Every row gives one point. Each copy is the shape, with its points in the same order, stretched, turned, moved and blurred by noise. Some copies are also mirrored. Which?
(in the rows, 128 means zero)

Shape:
[[100 154]
 [100 143]
 [159 101]
 [146 134]
 [124 130]]
Copy 1:
[[125 166]
 [114 156]
 [123  65]
 [144 106]
 [121 122]]
Copy 1 is: only turned
Copy 2:
[[101 174]
 [ 98 163]
 [157  93]
 [148 133]
 [123 139]]
Copy 2 is: only turned
Copy 3:
[[118 189]
 [114 177]
 [159  88]
 [158 137]
 [134 141]]
Copy 3 is: only turned
Copy 4:
[[151 161]
 [138 155]
 [ 95  87]
 [139 112]
 [125 129]]
Copy 4 is: only turned

Shape (9 x 3):
[[137 149 129]
 [144 115 113]
 [142 126 150]
 [126 148 142]
 [136 140  83]
 [152  95 101]
 [175  89  88]
 [115 110 102]
 [136 154 121]]
Copy 1:
[[125 132 101]
 [143 118 148]
 [103 141 121]
 [104 147  96]
 [166 110 124]
 [159 115 175]
 [172  87 186]
 [155 149 144]
 [124 133 101]]
Copy 1 is: mirrored
Copy 2:
[[122 100 121]
 [132 122 165]
 [ 93  98 140]
 [ 99 103 112]
 [170 129 134]
 [146 135 187]
 [165 127 207]
 [148 150 147]
 [125 103 121]]
Copy 2 is: mirrored
Copy 3 (9 x 3):
[[124 123 162]
 [ 99 124 130]
 [143  99 149]
 [147 117 157]
 [ 72 157 143]
 [ 77 114 107]
 [ 50 109 112]
 [106 138 109]
 [121 131 169]]
Copy 3 is: mirrored

Shape, 9 rows:
[[ 38 168  97 141]
 [155 136 129 119]
 [138 122 138 101]
 [124 128 111 141]
 [104 132 143 143]
 [111 152 132 143]
 [ 89 122 132 111]
 [104 129 135 139]
 [154 124 109 140]]
Copy 1, 9 rows:
[[101 118 249 149]
 [137 157 120 109]
 [125 135 119  80]
 [110 149 133 146]
 [120 100 153 138]
 [132 123 169 145]
 [105 110 162  93]
 [114 112 149 132]
 [118 174 107 143]]
Copy 1 is: only turned
Copy 2, 9 rows:
[[ 93 100 182 162]
 [159 118 125 115]
 [140 123 147 103]
 [129 122 120 132]
 [129 138 135 140]
 [141 130 140 149]
 [111 129 161 124]
 [123 133 140 140]
 [145 119  99 129]]
Copy 2 is: mirrored
Copy 3 (9 x 4):
[[140 154 183  49]
 [127 121 114 142]
 [123 105 113 124]
 [114 139 138 124]
 [130 122 162 119]
 [138 131 156 118]
 [121 115 144  91]
 [126 124 155 112]
 [109 139 122 149]]
Copy 3 is: only turned

Shape:
[[146 130 113 166 139 164]
 [118 140 151 122 125  91]
 [133  82 222 149 151 113]
 [119 149 108 128 124  93]
 [112 162 123 136 142 127]
 [120 106 141 123 145 169]
 [135 155  94 109 107  83]
 [ 81  88 141 141 141 108]
 [136 152 106 117 161  91]]
Copy 1, 9 rows:
[[ 70 100 122 127 129 116]
 [190 146 122 150 148 137]
 [181  65 129 195 174 116]
 [164 169 125 136 128 128]
 [143 139 122 109 142 122]
 [117  94 156 122 145 143]
 [167 193 124 142 127 152]
 [177 115 158 144 111 107]
 [155 180 145 142 161 118]]
Copy 1 is: mirrored
Copy 2:
[[130  99 103 105 137 153]
 [100 131 152 115 106 130]
 [ 87  89 197 108 178 118]
 [102 130 121 117  91 129]
 [101 149 105 101 115 154]
 [158 132 117 123 157 149]
 [126 127 129 136  56 132]
 [103 134 121 120 154  94]
 [ 98 127 110 150  94 136]]
Copy 2 is: only turned
Copy 3 (9 x 6):
[[141  88 113 101 129 167]
 [107 151 140 134 133 113]
 [150  91 106 155 158  69]
 [ 94 152 141 106 131 143]
 [104 135 154 106 109 137]
 [115 103  91 141 106 125]
 [ 96 172 132 118 132 158]
 [ 71 114 108 128 139  94]
 [105 170 127  82 118 141]]
Copy 3 is: only turned

Shape:
[[114 121 154 172 130 130 126 142  96]
 [169 136 115  99 158 103 141 126 164]
 [141 114 126 175 136 143 125  93 150]
 [150 123 115 124 106 116 164 126 139]
 [119 139 128 182 101 133  97 168 125]
 [119 100 122 130 110 117 116 117 107]
 [156 157 129  74 136 147 170 121 159]
 [161 155 109 141 107 160 117 159 111]
 [122 109 127 158 119 148  89 151 125]
 [169 119 127 122 131 114 159 124 159]
 [145 136 117 138 133 153 142 188 122]
 [ 65 139 128 155 108 127 109 144 104]
 [190 167 118 108 141 107 155 119 145]
 [109 120 171 150  89 124 103 144 124]
 [116 113 156 154 114 127  95 132  92]]
Copy 1, 15 rows:
[[ 98 136 116 129 158 106 127 191 145]
 [163 100 190 122 138 110 100  76 109]
 [111 120 155 182 144  87 167 134 123]
 [179  82 153  96 138 114 146 118 135]
 [ 72  79  96 114 109 109 127 172 118]
 [153 129 143 138 105 119 138 184 138]
 [165 133 162  95 163 152 150  67 107]
 [113  83 106 101 132 153 133 154  70]
 [ 85 108 105 160 100 136 127 165 122]
 [167  86 175 115 144 121 132 104 139]
 [118  83  78  95 150 153 100 127 110]
 [ 98 145  82 117 105  84 143 177 136]
 [167  93 201  82 159 109 122  94  86]
 [ 85 127 133 108  97 137 153 180 168]
 [ 92 151 131 134 125 129 130 204 142]]
Copy 1 is: mirrored
Copy 2 (15 x 9):
[[144 131 126 111 118 138 160 144 105]
 [119  86 148 127 143 110  93 100 129]
 [127  83 141 146 174 163 145 112 134]
 [123  79  99 160 141 115 116 118 108]
 [123 146 149 131  93 173 135 163 129]
 [133 113 136 155 133 115 158 121 140]
 [106 111  78 129 160  99 104 102 104]
 [ 85 123 125 136  89 149 129 127 133]
 [108 136 162 128 115 151 158 151 130]
 [124  73 128 141 150 120 107 105  94]
 [ 88 116 125  97  88 124 131 165  92]
 [149 171 116 125 124 133 162 175 148]
 [122  86 122 139 136 128  78  74 131]
 [154 162 132 144 126 154 133 144  98]
 [141 138 153 134 113 143 165 124 130]]
Copy 2 is: mirrored
Copy 3 (15 x 9):
[[119 117 136 149  86 102  75 130 117]
 [158 172 110 112 170 161 132 116  99]
 [ 85 140 122 132  94 136 151  99  89]
 [132 165 148 143 148 155 150 128  93]
 [107 154 146 147  67 139  93 156 130]
 [126 114 114 159 106 134 147 129 136]
 [140 190 146 108 195 147 147 107 123]
 [121 149 163 134 130 196  98 118 132]
 [ 90 135 107 152  89 138 114 144 137]
 [143 182 129 142 160 150 138 114  78]
 [122 159 143 130 147 150  73 143 114]
 [104 114 139 125  71  96 118 167 172]
 [173 177 158 118 165 192 123  97  93]
 [121 166 126 175  74 100 116 150 145]
 [127 115 119 172  79 116  99 133 149]]
Copy 3 is: only turned

Shape (14 x 11):
[[140 161 123 160 173 133 154 131 160 156 149]
 [126 157  96 119 108  94 118 122 191 158 150]
 [122  44 112 110 138 134 159 141 132 153 149]
 [120 119  95 138 154 142 123 144 109 121  44]
 [131 160 100 145 112 144 156  54 139 157 129]
 [152 151 201 115 145  97 158 146 114 136 134]
 [124 161 138 117 130 148 102 133 187  86 147]
 [131 144  97 120 114 133 170 130 107 137 139]
 [137 149  85 144 107 118  84 144 104 121 151]
 [172 155  90 113 148 147 155 134 104 140 116]
 [113 145 106 113 128 131 102 136 102  81 146]
 [129 131  93 130 112 147 143 118 123  88 145]
 [127 160  97 135  99 144 119 134 104 149 141]
 [153 139 135 145 116 101 139 141 138 157 121]]
Copy 1:
[[133 168  65 157 179  98 117 145 121 180 129]
 [126 188  74  92 120  97 150 162 119 138 146]
 [154 173 136 180 101 160  80 155 142 116  87]
 [140 135 176 114 156  97  89 135 124 118  64]
 [128 128  79  90 135 129 117 104 156 190 140]
 [126 109 116 168 170 150 109 156  68 114 179]
 [ 65 157  93 104 128 113 166 139 138 113 134]
 [129 146 103 128 120 141  87  95 104 133 119]
 [137 165 115  87 123 120 165  88 120 107 108]
 [117 164 119 121 165 164 108 116  96 152 115]
 [108 124 118 106 102 135 165  85 109 104  89]
 [111 133 101 106 114 142 117  91 136 115  95]
 [121 164 116 101 118 122 127  79 122 131 129]
 [149 158 113 125 165 116 100 152 107 115 154]]
Copy 1 is: mirrored
Copy 2 (14 x 11):
[[166 130 139 100 158 142 116 124  97 129 157]
 [102 141 120  83 193 132 141  99  84 140  90]
 [151  77 115 118  99  96 160 155 129 142 115]
 [147  66 151 132 106 173 107  96 156 128 118]
 [125 156  95 105 124 154 176 109 109 126 126]
 [154 174 139 130 160  93 123 109 154  98 100]
 [ 92 137 172  88 186 124 155 136 114 148 147]
 [129 127 123 151 141 155 161 126 115 100 107]
 [ 65 137 123 151 146 149  99 113  93 112 100]
 [133  96 123 145 131 167 133 106 108  66 131]
 [ 82 123 134 153 164 151 142 143 135 117 129]
 [103 114 131 152 149 149 177 129 116 128 131]
 [ 89 148 128 139 127 160 124 129  98  95  97]
 [137 147 128 125 139 117 110  84 113 118  88]]
Copy 2 is: mirrored
Copy 3 (14 x 11):
[[126 101 141 148 142  40 146 127 156 120 170]
 [117 135  90 126 132  40 120 133 131 141 119]
 [ 82  90 127 121 135  85 149  64 196 106 111]
 [170 139 181 151 168 124 139 111 136 128  88]
 [150 129 171 155  73  75 129 152 108 129 122]
 [149 134  80 102 124 146 193 114 151 137 147]
 [115 165  94 131 162  77 139 180 145 102 118]
 [143 102 140  86 113  82 136 142 165 137 107]
 [132 103 121  81 150 106 107 159 104 117 129]
 [163 108 163  94 135  60 140 118 143 114 110]
 [113 138 126  67 146 131 123 157 151 120 124]
 [112 128 150  96 126  96 135 170 140 124 107]
 [163  94 120 102 124  83 103 169 123 121 117]
 [147 104 103 136 136  98 154 126 117 143 118]]
Copy 3 is: mirrored
Copy 4 (14 x 11):
[[136 175  94 115 131 139  93 113 122 158  94]
 [111 111  98  96 191 120 108 136 137 160 132]
 [165  96  92 173 120  96  91  99 115 137 172]
 [152 149 132 167 137 101 161 125 149 133  82]
 [ 55 155 111 167 206 141 145 150 113 153 107]
 [151 185 166 111 100 145  82 135 156 149 164]
 [121 106 110  83 143 187 118  90 168 135  99]
 [142 129 131 149 169 131 113 161 102 129 149]
 [121 123 150  95 152  86 129 150  89 105 136]
 [167 180 134 147 188 135 131 137 117 120 148]
 [134 115 157 115 152 121 109 127 123  92 124]
 [113 102 116 133 158 144 125 144 117  99 132]
 [127 132 150 125 160 120 136 150  87 141 129]
 [125 148 126 112 128 113 124 156 129 153 148]]
Copy 4 is: only turned

Shape, 17 rows:
[[100 172 151 116 127 154 144 123 141 138 113 137]
 [156 173 156 163 103 144 131 113 132 141 165 115]
 [110 147 120 149 159  88 151 168 159 119 153 123]
 [139 129 146 115 115 119 111 105 113 105 152 122]
 [109  98 114 111 175 159  91 164 139 118 133  98]
 [110 127  95 132 104 107 126 112 110 136 107 133]
 [116 103 144 143 105 116 134 105 107 137 119 109]
 [151 128  99 130 143 100 162 151 101  83 174 130]
 [150 142 133 155 135 136  88  98 146 124 112 122]
 [ 97 153 150 132 168 147 164 116 131 132 174 137]
 [168 145  90 129 102 159  95  98 135 101 142  83]
 [149 109 128 104 156  97 147 160 170 119 109  87]
 [158 119 155 159 141 120 129  95 173 104 149 147]
 [106 160 102 163 157 134 152 162 148  70 166 103]
 [128 172 113 160 165 155 154 106  99 101 156 139]
 [128  96 128 103 102 147 132 149 115 139 113 124]
 [165 138 157 126 112 145 106  97 114 108 111 121]]
Copy 1:
[[ 90 157 156 143  96 138 158 141 134  92 102 114]
 [139 108 204 128 120 107  92 151 115 105 143  80]
 [173 151 131 112 122 104 187 142  78 149 149 126]
 [128 110 157 123 130 159 101 111 114 114 130 150]
 [178 142 101 175 154 128 148 144  85 137  78 139]
 [ 74 140 110 106 136 157 107 109 140 129 162 108]
 [121 111 112 108 123 158  87  82 149 114 141 101]
 [196 160 170  82 150 142 130 106  98 152 165 177]
 [102 102 147 181 157  96 107 131 128 126 135 102]
 [199 139 158 121 122 153 168 138 120  62 122 119]
 [114 144 165 163 144 123  36 146  77 132 162 116]
 [143 135 123 158  79  95 165 113 104 199 150 157]
 [151  84 138 144 146  61 139 121 130 107 158 151]
 [187 197 152 120 157 113 148 145  20 121 131 122]
 [176 167 192 137 185 138 114 110 121  80 136 122]
 [108 134 113 115 106 138 109 126 155 143 116 146]
 [ 95 104 173 158 130 127  88 101 152 117 123 137]]
Copy 1 is: mirrored
Copy 2, 17 rows:
[[157 112 152 126 123 141 126 114 129 128 178 129]
 [185 140 145 195 137 148 147 129 135 138 180 145]
 [115 119 138 177 116  74 141 106  87  99 105 162]
 [129 147 109 164 147 127 129 131 143 112 160 123]
 [ 94 113 116 146 103 138 138 110 126 102  76  95]
 [ 95 103 118 121 163 119 140 163 110 135 129 131]
 [113 133 112 134 140 115 159 134 143 147 152 121]
 [112 124 129 210 156  47 116  90 112 118 100 131]
 [128 143 123 143 149 180 150 141 132 114 139 149]
 [133 153 160 204  81 102 107  84 108 147 176 148]
 [125 106  88 171 182 175 156 127 135 101 158 104]
 [ 76  95 104 135 149  87 174  86 153  64 116 126]
 [141 161 106 175 126 144 140 108 150 118 158 186]
 [141 123 126 200 119  84 130  57  74 116 104 130]
 [138 154 169 213 128 111 103  76  93 158 144 139]
 [129  79 115 113 146 119 144 136 169 136 117  95]
 [150 143 120 136 166 158 143 119 173 119 161 116]]
Copy 2 is: only turned
Copy 3, 17 rows:
[[148  90 128  82 120 150 134 132 100 118 111 141]
 [166 156 161 124  88 110 116 106  95 140 107 141]
 [ 81 110 138 132 108 147 122 145 105 124 105 163]
 [131 147 132 129 120 133 144 140 122 127 154 113]
 [ 63 132  74 116 108 125 177 150 137 140 137 170]
 [119 133 136 111 147  98 111 145 134 158 138 125]
 [126 146 132 115 120  92 141 158 129 125 141 126]
 [ 58 146 148 154 122 127 133 129 124 146 106 114]
 [172 139 103 122 119  97  95 106 107 144 136 146]
 [112 139 126  96 105 162 137 142  82 106  95 135]
 [139 149 125 116  96  79 126  89 114 169 158 126]
 [ 85  85  89 123  89 133 142 143 146  90 133 143]
 [156 139 112 135 118 119 110 104  92  93 135 136]
 [ 70 102 136 133 109 122 140 122  67 161  93 154]
 [132 143 128 122 129 132 109 107  70 162  72 121]
 [ 96 133 116 102 126 114 169 141 155 125 144 139]
 [176 135 120 129 126 109 132 119 118 138 134 115]]
Copy 3 is: mirrored
Copy 4, 17 rows:
[[150 111 145 156 137  87 153 151 140 114 138 141]
 [ 95 101 150 169 110 115 166 115 169 162 145 148]
 [ 98 176 120 157  92 112 157 132 140  95  80 129]
 [111 122 117 134 144 133 138 128 148 140 152 139]
 [153 105 131 113 115 176 164 143 163 126 110  98]
 [124 128 112 105 101 110 130 136 103 112 133 127]
 [124 110 125 124 123 104 134 118 140  92 157 131]
 [ 96 175 122 116 103 139 156 112 140 165 127 116]
 [125 109 106 133  96 130 133 158 165 147 157 144]
 [134 149 153 172 130 114 179 123 157 114 147 162]
 [121  65 103 113 106 142 176 119 171 206 137 128]
 [161 119 122 103 128  96 127 128 176  84  78 108]
 [131 147  94 175 123 113 118 130 163 127 167 157]
 [ 88 171 107 171  84 128 217 126 160 154 115 123]
 [116 155 138 140  93 134 188 142 162 184 184 151]
 [159  90 142 108 136 125 124 120 123 116 128  98]
 [135  93 122 120 136 119 125 148 171 162 183 130]]
Copy 4 is: only turned

Shape, 18 rows:
[[116  97 141 144 144  76 187  96 101 106 156 134]
 [114 152 113  90 112 108 131 108 114 168 104 108]
 [157 157 104 141 132 169 150 146 122 165 169 129]
 [149 123 132  94 144 104 122 111 142 130 120 104]
 [130 137  96 101 132  99 155 128 169 174 120  95]
 [138 118 122 156 138 103 168 105 111 100  95 139]
 [134 132 128  92 147  96 112 118 125 190 115 108]
 [116 118 135 153 158 110 179 133 131  97 138 173]
 [134 131 122 144 137 141 141 172 131 145 128 144]
 [141 108 152 162 114 102 171 108 120 119 120 123]
 [ 91 114 158 153 152 114 185 102 134 108 131 149]
 [164 196 122 145  97 121 127 144 100 142 141 157]
 [127  99 130  85 109 121 136 122 136 165 106 125]
 [136 150  92 123  94 138 118 175  95 103 127 113]
 [138 164 131 131 103 131 126 173 141 146 150 115]
 [135 167  97 160 109 137  87 163 113 172 139 119]
 [121 108 104  88 116  95 106  79 164 170 122 126]
 [136 175 112 129 118 179 115 164 134 129 137  90]]
Copy 1:
[[232 135 146 156 112  72 144 156 160  98 132 147]
 [136 113  97 110 132 140  79 146  93 110 158 139]
 [109  93 118 166  94 169 118 140 134  87 152 177]
 [152  91 126 121 135 149 127 146 137 113 148  98]
 [137  94 121 118 108 144 136 183  90  80 146 134]
 [161 139 120 160 111  69 142 118 134  92 108 120]
 [144 102 100  89 102 165 118 142 109 110 181 117]
 [185 137 160 136 111  79 174 109 167  99  89 158]
 [120 134 113 133  97 149 147 115 137 102 111 156]
 [172 138 114 173  97  90 148 162 131 118 124 132]
 [207 142 156 156 137  71 176 147 154 115 120 161]
 [ 85 107 103 118  76 127  82 109 148 115 130 161]
 [154 117 100 126 118 164 115 140  71 136 131 136]
 [102 136 101 141 137 160  56 114 149 101 102 141]
 [ 99 113 115 121 109 169 112 159 152 119 129 157]
 [ 71 137 106 122  79 174  97 130 128 102 149 138]
 [155 104 154 108 109 151 130 158  55 126 145 103]
 [ 81 107 112 158 159 184  93 150 162 102 141 144]]
Copy 1 is: mirrored
Copy 2, 18 rows:
[[ 80 122 111  85 100 126 180 137 134 113 130 140]
 [129 135 110 160  84 126 116 180  90  81 146 179]
 [152 147 160 185 101 142 128 117 117 138 119 140]
 [145 150  95 102 109 132 133 153 106 101 140 143]
 [140 142  64 167  80 141 122 142  96 110 140 174]
 [ 72 143 111 104 138 146 138 120 114 116 145 135]
 [162 116 105 148  99 139 132 176  90  98 142 158]
 [ 72 136 109 112 122 125 142 123 129 144 105 113]
 [131 121 131 158 123 133  99 106 121 145 121 123]
 [ 93 127 122  97 113 141 135 103 104 136 147 142]
 [ 69 132 103 122 109 108 160 139 104 151 118 146]
 [116 149 167 160  86 153  90 129  94 116 142 100]
 [142 117 108 117 109 130 112 156 111 102 110 187]
 [124 148 149 138 109 121  72 111 146  95 156 123]
 [144 138 132 164  77 122  81 107 104 137 145 118]
 [151 124 159 192  99 148  74 133 114 144 170 126]
 [136 139  82 118  89 149 127 207 112 108 126 194]
 [156 167 142 185 101 109  82 111 108 134 157 131]]
Copy 2 is: mirrored
